Rows are points. Two turns around zero, p and q, are shown by what they do to some points. Write where each new point lands after one turn and then the other. Backwards means that the second turn is done in reverse. Each puzzle has new turns, and all numbers are rounded.
In the rows, 128 means zero.

Turn p:
[ 96 137] -> [147 101]
[ 86 108] -> [173 117]
[154 132] -> [105 141]
[177 135] -> [ 85 153]
Turn q:
[103 132] -> [111 147]
[105  89] -> [ 85 113]
[105 152] -> [126 161]
[174 159] -> [183 122]
[154 108] -> [135  96]
Where do these land?
q, then p: [83 95] -> [169  90]
p, then q: [165 121] -> [128 166]
q, then p: [142 127] -> [126 142]
p, then q: [147 175] -> [ 78 138]
q, then p: [103 122] -> [139 105]

Turn p:
[133 116  90 165] -> [ 95  99  95 125]
[186 142 125 144] -> [ 98 170  94 131]
[ 97 122 171 117] -> [145 126 177 145]
[144 109  99 119] -> [138 120  91 132]
[ 80 151 155  95] -> [163 125 182 106]
Turn q:
[ 99 126 132 135] -> [130 133 125 157]
[ 99 147 138  90] -> [122 152  83 138]
[152 141 132 155] -> [107 123 158 116]
[195 148 111 161] -> [109 125 183  74]
[129 140  97 125] -> [143 154 137 117]
[ 94  66 158 103] -> [158  80  84 166]
Where do these land?
q, then p: [137 132 117 127] -> [137 139 131 125]
q, then p: [112  90 122  88] -> [121 132  71 131]
q, then p: [146 112  91 106] -> [148 165 103 128]
q, then p: [173 124 171 168] -> [159  94 166 171]
p, then q backwards: [ 84 126 103 149] -> [166 101 155 138]
p, then q: [116 185 165 130] -> [ 80 134  79 134]

Turn p:
[128 160 134 105 138 129 154 106] -> [136 129 110 105 165 138 146 118]
[142 154 117  98 102  87 145 142] -> [144 117 115 154 153 132 129  75]
[125 140  98 126  88 104 144  91] -> [164 108 135 105 144 113 102  90]
[140  91  98 128 167 131 110 157] -> [121 138 117 165 106  84 139 159]
[ 99 111 171 156 141 131 122  88] -> [115 165 169  84 125 139 123 145]
[166 152 121 135 102 124 107 144] -> [143 119  97 144  99 149 114 105]
[124 102 168 158 146 162 160 134] -> [109 146 146 127 146 156 112 186]
[107  84 122 102 145 151 102 126] -> [129 120 158 132 108 101 167 159]
[121 157 123 144 122 134 108 164] -> [ 92 110 107 137 106 138 120 115]
Turn q:
[110 119 128 167 158 118 132 123] -> [163 110 129 161 135 138 139 132]
[115 116 137 126 106 105 118 149] -> [112 156 141 140 131 148 139 133]
[163 162 135 130 160 135 133 122] -> [142  92 120 107  91 122 121 140]
[100 166  89 151 160 139 130 139] -> [160 101 134 149 109 142 101  82]
[144 117 174  87  94 160 159  77] -> [ 80 126  67  99 153  86 140 150]
[130 146  95 148 129 103 110 109] -> [143 117 143 137 134 150  85 139]
[124 105 160 120  98 132  94 139] -> [ 84 143 153 137 140 119 152 142]
[162 146  81 147 142 159 146 124] -> [164  92 132  84 133 129 107 104]
[118 104 117 105 139 114 110 142] -> [137 164 149 139 122 112 126 129]
[115  99 164  99  93 114 148 155] -> [ 96 179 110 127 132 135 169 131]
Where do these land?
q, then p: [205 106 113 117 130 111 189 135] -> [165  90  82 174 154 132 183 120]
q, then p: [106 121 143  99 121 144 148 109] -> [121 126 118 115 138  88 117 104]
q, then p: [125 133 130 126 149 139 108  65] -> [114 155 140 162  93  93 116 116]
q, then p: [112 125 116 115 106 130 106 128] -> [105 141 132 103 121 131 137 118]
p, then q: [117 121 101 131 166 128 110 141] -> [135 155 122 145 128 168 116 125]
p, then q: [130  98 131 134 120 151 165 134] -> [138 123 160 132 107 124 164 127]
p, then q backwards: [109 225 135 155 115 106 107 149] -> [105 195 123 107  71 166 170 144]
q, then p: [149 110 145 121 142 130 110 155] -> [127 129 138 143 157 158 124 113]
p, then q: [117 141 129 147 110 144 106 141] -> [104 143 135 136 156 118 130 116]
q, then p backwards: [111 102 138 135 122  97 131 122] -> [151 114 148 119 149 128 147 140]

Turn p:
[ 68 126 151 109 122 117 145  44 146] -> [103 140 195 119 195 170 120 124 152]
[136 108 101 158 159 115  67 126 149] -> [108 185  89 113 133 110  98 125 100]
[180 127 116 145 124 109 142 167  72] -> [137  95 115 150  67  81 108 113 127]
[131 139 107 155 106 146  44 114 119] -> [104 161  73  94 145  94 106 143 166]
[ 90 145 159 109 123 142 136 158 154] -> [131 133 125 143 138 159 187 137 135]
[131 150 137 158 150 137 164 154  94] -> [159 135 151 139  76 114 142 117 144]
[176 127 114 123  97 122 160 154 136] -> [150  77 104 142 101 142 110 131 115]
[109 152  95 124 152 158 134 136 149] -> [176 155 126 124 145 128 141 150 120]
[ 67 155 168  59 130 105 160 124 109] -> [111 107 191 179 166 133 187 143 143]
[121  84 137 104 142 154 143 111 142] -> [128 115 149  93 151 140 145 112  94]
[185 148 144 130 137 124  97 148 130] -> [105 125  99 123  83 116 120 168 115]
[142  76 108 163  94 107 145 100 136] -> [124 110 119 115 135 151  72  74 125]
Turn q:
[146  70 137 146 117 150  90  81 114] -> [149 202 142  88 129 126 109 106 122]
[106 137 109 150  99  97  92 204 123] -> [122  97 131 127 148 162 133 136 215]
[ 88 167 132 147 130 159 149  83 123] -> [103 144 129 168 103 154  94 147  87]
[123  99 138  92 131 140  99 162 157] -> [153 115 160  99 165 115 138 156 138]
[135 150  81  98 187 100 171 104 152] -> [155  77 131 158  98 131 168  98  71]
[ 94  72 142 136 146 116 137  86 146] -> [153 153 184 143 119 102 100  99 112]
[161 121 135 105  80 128 115 127 116] -> [134 137  88  97 163 119 113 122 134]
[126 132  96 157 128 115 155 181 137] -> [139 109 117 168 119 131 161 134 175]
[154 133 142 131 115 139 131 130  67] -> [ 82 158  96 116 144 127 141 113 131]
[146 200 168 117 145 136 141 121 146] -> [ 91  89 102 116  93 115 120 169  92]
Where do these land?
p, then q backwards: [155 134 110 129  91  99 102 132 145] -> [124 170 135 131  82 126 145 126 125]
p, then q: [162  76 172 102 137  82  94 104 147] -> [ 85 147 187 157 171 169 105 117 128]
q, then p: [110  97 147 176 128  76 153 147 161] -> [ 79 134  98 132 125 191  91 121 129]
q, then p: [149 141 169 125 136 163 113 132 122] -> [135 120 124 173 142 112 164 133 130]
p, then q: [140 150 133 141 116 157 176  55  80] -> [147 112 153  59 144  68  97 157 128]
p, then q: [127 178 132 128 140 130 131 166 128] -> [135 122  89 151 116 116 136 143 165]
q, then p: [166 110 137 141 105 199 124 113 131] -> [163 124 112 178 108 100 133 178 139]
q, then p: [ 87 117  83 139 194 118 168 110 131] -> [118 111 158  92  79 154 111  89 182]
p, then q: [ 98 132 144 101 122 104  78 143 152] -> [115 116 152 185 107 154 149 135 129]
p, then q: [106 144 116 141 100 117 128 146 141] -> [155 139 120 137  97 141 140 142 126]
q, then p backwards: [ 99 138 100  83 149 185 162 174 129] -> [ 97 158 134  42 138 116 133 146 158]
p, then q backwards: [138 118  94 129 117 106 107 113  70] -> [123 109 178 124 101  92 159 128 136]

Turn p:
[102 114 155  91 100 109 186 114 190 110  88  97] -> [126 174 172 124 149 139 150 200 144 119  79 165]
[183 123  93 142 128  85 128 127 117 134  91 184] -> [183 159 115 116  70  95 119 115 139  94 151 114]
[121 120  93 136 126  89 124  99 149 126 155 151] -> [158 153 133  85 130 136  90 113 125 134 119 114]
[116 107  94 132 125 118 118  80 135 120  74 161] -> [191 139 151 115 142  95 125 109 128  90 111 143]
[130 104 101 127 151 110 145 103  93 186 112 150] -> [185 113 107 116 111 145 110 126 108 102 159 165]
[ 76  98 171  97 123 202 150 192 173  99 145  97] -> [ 64 121 132 190 151 174 167 140 121 154  42 141]
[119 167 136 105 145 173 150 146 127 114 166 115] -> [ 99 129 104 160 165 167 147 128 147 155 137 110]
[165 134 157 166 170 138  88 128 130 149 148 123] -> [119  62 105 119 103 111 109 125 156 149 137 108]
[153 107 103 144 166 113 118 138  81 112 140 103] -> [128 105 158 130  91 148 121  86 138 137 171 130]
[129 107 127 111  98 106 128  78 107 116  96 141] -> [170 150 156 108 136  91 145 129 107 129 139 155]
[121 183 180 125 103 193 144 142 163  97 159 101] -> [ 66 131 113 174 185 120 145 166 152 172 108  97]
[159 132 109 103 129 115  75 137 114 157 135 123] -> [108 122  93  90 106 112 132  91 136 122 149 147]
[ 71 158 200 109 130 146 137 173 136  99 156 122] -> [ 75 112 128 142 158 163 181 165 101 150  98  83]
[121 156  85 169 133 108 105 142 101 152 114 113] -> [112 113 131 120 124 124  90 104 121  75 169 116]
[155 110 117 164  94 115 123 121 104 150 142 140] -> [136 135 120 130  99  97  86 122  98 139 151 133]
Turn q:
[117 140 105 110 112 153 168 150 148 104  93 138] -> [134 111 100 112 129 168 119 137 131 104 157 171]
[165 116 105  81 126 105  91  93 159 167 116 124] -> [110 163  78 144 134 101 132 151 180 156 140  99]
[ 92 132 151  96 174 151 117 134 155 119  97 176] -> [134 127 157 161 146 162 109 110 191  95 148 142]
[111 125 146 104 105 102  91 151  80 161 110  93] -> [156 151 124 147  60  92 158 136 134 111 109 121]
[133 113 176 164 162 148 179  76 117 138 136  87] -> [146  73 150 142 177 109 150 138  86 111 142  74]
[133  93 149  81  99  89 154 156 161 173 164  99] -> [161 113  95 163 137  90 151 179 143 167  88 164]
[136 147 177 136 181  76 113 122  90 132 103  93] -> [141 111 186 117 103  62 157 128 150 112 149  96]
[157 154 118 154 174 171 151  97 120 153 122 133] -> [117 105 129 100 166 158 161 106 132 120 143  75]
[ 97 161 109 136 115 113 114  63 101  92 105 116] -> [149 149 125 116 105 113  89  98 100 123 190  96]
[122 141  87 154 101 147 128 154  90 103 181 152] -> [130 159 141  90 116 172 120 106  78 153  95 147]
[162 109  95 140 107 112 154 135 132 149 130 154] -> [102 146  95 111 156 122 157 125 115 144 122 156]
[120 119 135 166  92 112  95 146 139  99 130 158] -> [ 85 138 140 142 106 119  95 102 106 133 114 162]
[ 98 100 108 121 131 123  88 152 173 150 142 102] -> [135 131  99 138 125 109  87 137 162 121  70 128]
[161 182 141 113  89 147 170 131 157  99 128 174] -> [104  95 121 130 126 184 137 124 123 177 180 171]
[117  89 119 163 152 173 105 160  99  81 164 123] -> [114 146 179 108 133 162  96 144  91  95  74 118]
Where do these land?
q, then p: [120  85 126 159 106  80 161 181 126 130  81 138] -> [192 172 147 113 112 137 157 120  97 116 124  74]
q, then p: [ 94 102 126 103  66 113 140 168  81 113  95 160] -> [158 175 104 161 135  92 130 123 100 135 158  58]
p, then q: [ 90  53  75  98 105  96 117 156  97 138 105 147] -> [119 165 152 147 104 171 152 113  81 138 213 117]
q, then p: [142 150 160 129 107 120  93 149 138 142 126  75] -> [102 159 151 124 104 106 108 141  92 108 108 162]
p, then q: [160 131 131 145 154 145  96  93 149 141 158 192] -> [103 156  67 101 137  87 136 162 152 138 126 101]
p, then q backwards: [136 165 141  86 152 140 139 138 136 148  92 112] -> [154 113 126  96 141 140 152 151 139 154  82 136]
q, then p: [141 180 129 141 103 114 151 113 134 146 127  70] -> [126 162 130 113  96 142 105 111 106 143 142 192]
p, then q: [ 89 157 136 127 122 130 122 103 159 128  99 102] -> [134 118 173 122 140 123 114 144 168 100 134 147]
q, then p: [174 100 138 129 159 149 125  91 150  84 166 133] -> [ 83  56 118 126 126 168 147 128 121 115 120 127]
q, then p: [131 132 119 161 148 175 117 138 143 104 153 129] -> [119  88 137 141 150 118 165 110 126 123 109 157]
q, then p backwards: [ 97 121  81 122 114  67 133 190  78 116  92 140] -> [159  84  89  74  91  81 112 114 133 155  73 132]
p, then q: [165 132 131 144 143 133 119  88 145  90 161 152] -> [118 107  89 135 130  88 145 143 161 151 116  97]
q, then p: [154 113 140 160 159 166 119  81 100 129 140 131] -> [ 99  83 168 141 153 158 141 143 135 140 155 143]
q, then p: [163 138 120 126 143 183 139  95 163 146 178 143] -> [119  68 114 158 144 163 112 117 153 107 120 176]
p, then q backwards: [ 64 160 167  88 137 110 148 139 122 166 147  96] -> [190 108 107 130 125 185 185 141 132 103 127 133]

Turn p:
[121 133 108 145 144 174 145 110 106 144 146 131 139 123] -> [163 109 141 113 118  97  95 135 120 145 109 127 138 130]
[113 135 132 114  80 105 123 143 107 113 131 129 120 109] -> [ 88 139 117  92 112 129 147 139 140 107 127 125 133 113]
[111 136 145 107  88 117 152 130 103 115 143 136 114 139] -> [ 96 125 141  81 129 128 145 146 151 136 140 125 132 126]
[112 145 113 132 122 171 112 115 208 134 141 128 114 142] -> [172 102 120 126 133 120 143  72 100 128 173  96 137 122]
[111 127 141 135 122 111 122 151 121 179 113 146 112 138] -> [125 173 122 112 120 129 126 110 128 152 139 156 101 119]
[142  89 120 101 138 140 119 151 110 107 142 143 144 149] -> [ 84 104 159 147 133 130 122 122 109 145 106 134 133 121]
[118 130 145 134 130 155 118  99 125 123 112 121 134 110] -> [153 136 134 124 138 122 118 153 106 110 134 116 137 117]
[205 128 130 158 132 126 153 144 139 110 115 130 140  88] -> [125 141 114 189 148  89 122 127 177 103 107 120 152 127]
[152 138 127 112 126 137 123  67 116 154 109 140 153 126] -> [150 146 153 112 158 126  95 130 115  95 124 142 145 164]
[111 140 135 126 145 119 135 101 131 111  73 121 148 128] -> [143 144 102 134 158 150 129 165 104 125 134 130 147 148]
[137 127 146 144 123 112 145 146 200 191 145 130 107 118] -> [163 154 126 149 112 101 165  74 154 133 175 151 107 132]
[113 140 134 102 144 122 133 139 107 111 141 123 149 115] -> [109 109 128 130 105 139 117 158 126 128 135 144 145 129]
[111 122  77 121 152 158 135 129 105 127 142 138 143 123] -> [131  88 120 118 113 108 100 128  99 145  97 141 137 136]
[139 137 128 139 135 112 113 149 109 113 147  94  31 142] -> [111 108 109 123 121 140 124 131 168 131 134  85  39 111]
[133  77 114 117 136 110 117 109 130 108 137 142 145 138] -> [116 106 154 141 148 143 152 122 106 117  94 149 127 131]
[127 134 139 143 144 103 117 149 109 118 145 145 135 143] -> [117 126 130 135 119 161 119 128 151 145 115 145 129 107]
[120 138 143 147 115 105 114 143 149 119  92  80 146 145] -> [131 168 107 149 114 164 157 137 121 131 134  92 136 141]
Turn q:
[126 113 107 152 118 159 133  92 117 101 170 125 135 129] -> [127 127 115  83 120 144 125 141 151 117 147 162 158 150]
[149 153 153 168 116 113 166 125 147 103 111 155 161 147] -> [149  88 132 130 103 113 171 117 125 114 164 151  87 127]
[140  86 130 109 116 101 111  94 104 100 135 124 111 124] -> [115 132 137 147 118 178  94 151 146 144 149 137 134 144]
[131 120 158 104 112 162 121 143 123 164 132 115 111 135] -> [106 162 102 138 127 131 137 130  90 122 126 104 149 120]
[101 147 108 119 128 106 171 131 103 116  97 153 123 101] -> [119 119 157 129 119  90 144 158 165 159 124 109 103 133]
[110 124 131 117 146 155 105 139  83 113 103 125  95 155] -> [111 167 129 134  98 133 107 143 152  88 108  98 125 119]
[149 161 119 163 121  98 120 124 138 137 136 117 119 147] -> [133  94 112 142 119 110 112  88 127 120 128 140 122 151]
[125 149  91 100 150 125 110 140 121 119 121 161 159  97] -> [173 119 171 111 137 121 128 134 147 147 112  96 143 118]
[142 120 158 148 126 118 133 132 150 140 167 129 104 134] -> [127 145 111 147 146 128 133 108 104 121 145 157 126 160]
[143  83 123  95 142 105 164 132 139 149 100 119 126 148] -> [115 115 111 174 148 156 152 160 130 143  97 131 111 112]
[139 137  96 100 110 163 129 136 144  96 165 111 138 103] -> [131 135 148  78 114 151 145 117 118 154 104 140 166 143]
[146 101 132 168 134 103 104 117 151 163  98 144 127 104] -> [131 101 113 138 185 140 111 110 128 125 158 105  96 125]
[125 147 118 135 157 108 105 147 140 105 115 121 132 108] -> [147 129 159 122 135 125 110  95 143 134 111 127 107 116]
[110 150 135 164  97 129 107 158 130 150 144 120 147 155] -> [144 119 100 108 113  93 104 118  82 107 127 132 117 132]
[115 119 149  98 109 156 155 111 160 132 140 122 116 158] -> [ 89 132 130 138 125 133 162 149  95 111 125 155 154 123]
[ 98 137 140 108 166 147 115 127  99 160 114 107 143 102] -> [129 164 119 127 142 102 114 129 145 141 122 104 148  73]
Where do these land?
p, then q backwards: [136 129 143 148 113 128 101 137 173  69 124 115 141 132] -> [173 126 141  94 145 158 118 109 135 162  95 142 131 139]
p, then q: [142 111 141 122  95 133 155 119 118 109 113 149 130 136] -> [142 139 143 149 140 105 137 130 133 136 114 147 117  92]
q, then p backwards: [161 138  99 119 138 111 124  97  84 135 138 128 124 140] -> [150 174 118 147 148 123 151 141 135 111 148 112 152 128]
q, then p: [103 160 130  99 146 165 118 150 166 133 138 135 130 151] -> [111 145 117 135 149 143 123 189 143 117 124 140 162 133]
p, then q: [122 137 129 135  92 151 124 161  90 125 140 112 112  83] -> [108 118 163 118 119 121  96 125  99 181 113 125 109 133]
p, then q: [ 89 131 143 113 118 119 127 117  96 147 135 161 119 112] -> [144 152 171 141 129 125 139 148 112 143 127  99 145 142]
p, then q: [104 121  99 182 110 119 128 160 118 114 113 101 129 132] -> [ 91  89 109 113 123 115 141 123 136 158  98  95 119 117]
p, then q: [177 127 129 116 158 132 113 113 102 149  85 103 171 139] -> [150 126 118 124  89 109  97  95 125  65 133 115 110 109]
p, then q: [102 155 157 106 144 114 162 139 124 153 120 152 122 102] -> [172 127 150 131 148 109 133 139 101 129 119 125 147 172]
q, then p backwards: [118 105 155 111 117 115 136 130 115 133  97 111  81 127] -> [152 114 143 109 135 116 112 172 107 120 101 107 117 138]
p, then q: [138 125 114 138 125 157 151  80 158 126 136 151 121 121] -> [156 123 126 168 136 170 135 123 154 137 132 149 124 118]
q, then p: [116 124 146 157 134 109 146 123 157 176 132 120 106 162] -> [141 101  94 124 144 153 132 135 132 144  78 154 111 114]
p, then q: [132 102 142 141 159 127 133 115 151 113 158 138 117 139] -> [124 146 106 135 160 148 153 122 139 124 154 133 110 137]
p, then q backwards: [120 127  90 101 132 113 106 122 141 108 160 104 174 153] -> [177 143 104 103  88 133 114 120 152 107 134 126 112 158]
p, then q: [159 127 102 133 137 128  96 157 127 130 131 138 144  92] -> [121  97 151  96 125 130  94 129 146 123 156 122 108 129]
